Rows are points. The last column is the point's height on a tilted bowl or saddle (a function of degree 2), plus a little noise. Count its main directions that bend up, bend down and stay straight.

Points (12 x 3)
[[  0.3  36.8 -18.4]
 [ -3.5  16.8 -13.9]
 [ 13.2  15.7 -22.9]
 [  9.8  -0.2  -9.6]
 [  1.5  27.2 -19.7]
 [-25.4  16.6  17.2]
 [ -9.5 -25.7 -19.7]
 [ 11.5   0.3  -9.6]
 [-28.6 -12.3 -19.9]
 [-13.5 -10.2 -17.1]
 [ -9.0   6.1 -10.1]
 [ -8.2 -24.0 -16.2]]
Directions: 1 up, 1 down, 0 straight

Points (10 x 3)
[[ 29.3  18.1  -3.0]
 [ 13.2 -10.3   1.8]
 [  8.6   6.9   0.7]
 [-33.2  19.5 -41.9]
 [ -1.8  -0.9   0.6]
 [ 10.2  10.7   1.2]
 [-29.1  10.0 -31.4]
 [ 16.7  -7.9  -1.6]
 [-20.6 -17.2   6.4]
 [ 14.0 -10.2   1.2]]
Directions: 1 up, 1 down, 0 straight

Points (18 x 4)
[[  8.6  36.7  30.7 -37.3]
 [  5.0  25.6  -1.8 -15.2]
 [ 21.6   4.7   0.5 -18.3]
 [  5.1   6.2   6.4  -7.6]
 [  8.1 -16.6   2.1  -5.3]
 [  2.9  17.8  -6.0 -11.5]
 [ 27.7  27.6   8.6 -32.4]
 [-27.9  -8.1  -3.0   0.6]
 [ 40.4   5.8  13.1 -37.9]
 [  6.1 -32.7  14.7   1.6]
 [-11.3 -18.8  -1.3   2.2]
 [ -3.6 -27.5  -1.3  -0.4]
 [  9.8   7.6   8.7 -10.4]
 [-15.1   0.9  12.1   1.3]
 [ -9.7 -29.5   5.4   5.7]
 [  3.6   0.1  11.0  -4.3]
 [-21.4 -10.3  23.3   7.3]
 [-15.9  25.2 -13.6 -12.6]]
Directions: 0 up, 2 down, 1 straight

Points (16 x 4)
[[-12.1 -24.8   5.2   6.9]
 [ -6.5  14.3  -9.2   4.2]
 [ 11.9  11.9 -15.0  10.3]
 [ 30.3   7.4 -26.2  36.3]
 [ -2.9 -16.3   4.8  -1.5]
 [-22.2  34.2  -3.7  31.0]
 [-13.3  -5.3  17.2   0.9]
 [-20.1  18.8  31.5  30.7]
 [ -3.1  -0.2   8.9  -4.5]
 [ 30.2 -19.3  32.2  21.0]
 [  0.0 -19.0  17.5   1.8]
 [ -3.6  12.8   6.6   1.3]
 [ 30.8  13.5  18.9  21.7]
 [ 20.4 -10.4 -12.7  11.6]
 [  2.9 -10.1 -12.2   2.3]
 [ -9.3  -2.1  10.6  -3.5]]
Directions: 3 up, 0 down, 0 straight

Points (24 x 5)
[[-12.7  21.3  -6.1 -12.9   8.7]
 [-13.3 -27.2  -2.1  30.8   6.8]
 [-23.9  15.0 -18.9  14.0  16.9]
 [-15.7  20.7  13.9   2.9  10.0]
 [-26.1  12.9  -0.8  -2.0  15.5]
 [ 13.4 -16.4 -14.6 -18.3   1.1]
 [  1.4  12.7   4.3   4.4  -7.6]
 [  3.3  -9.1   6.1   0.5 -10.5]
 [-13.0   0.7 -35.1 -16.7  23.2]
 [ -9.6  19.7 -16.5  34.5  14.0]
 [-31.0  -2.1   5.0   6.1  18.9]
 [  3.1   3.4  -1.3  24.1  -7.6]
 [ 23.9  -0.7  -2.3 -17.8  -4.5]
 [ -4.3 -14.3 -12.3   6.2  -7.3]
 [-17.8   6.6   3.7   1.3   4.2]
 [ 27.0   9.5 -22.0  -1.7  -6.0]
 [ 10.4   8.4   8.2  -1.9 -10.4]
 [ 28.4   6.0  -5.1  24.7  -7.3]
 [  4.5 -27.4 -21.2   6.5  -5.4]
 [-18.0  12.5  30.6 -17.7  22.8]
 [-33.1  -5.6 -28.7 -30.8  58.5]
 [-25.3 -10.4  21.0   4.1  17.3]
 [ -3.3  30.7   7.3  13.5   8.0]
 [ 13.0  27.2   6.8  24.3   5.6]]
Directions: 4 up, 0 down, 0 straight
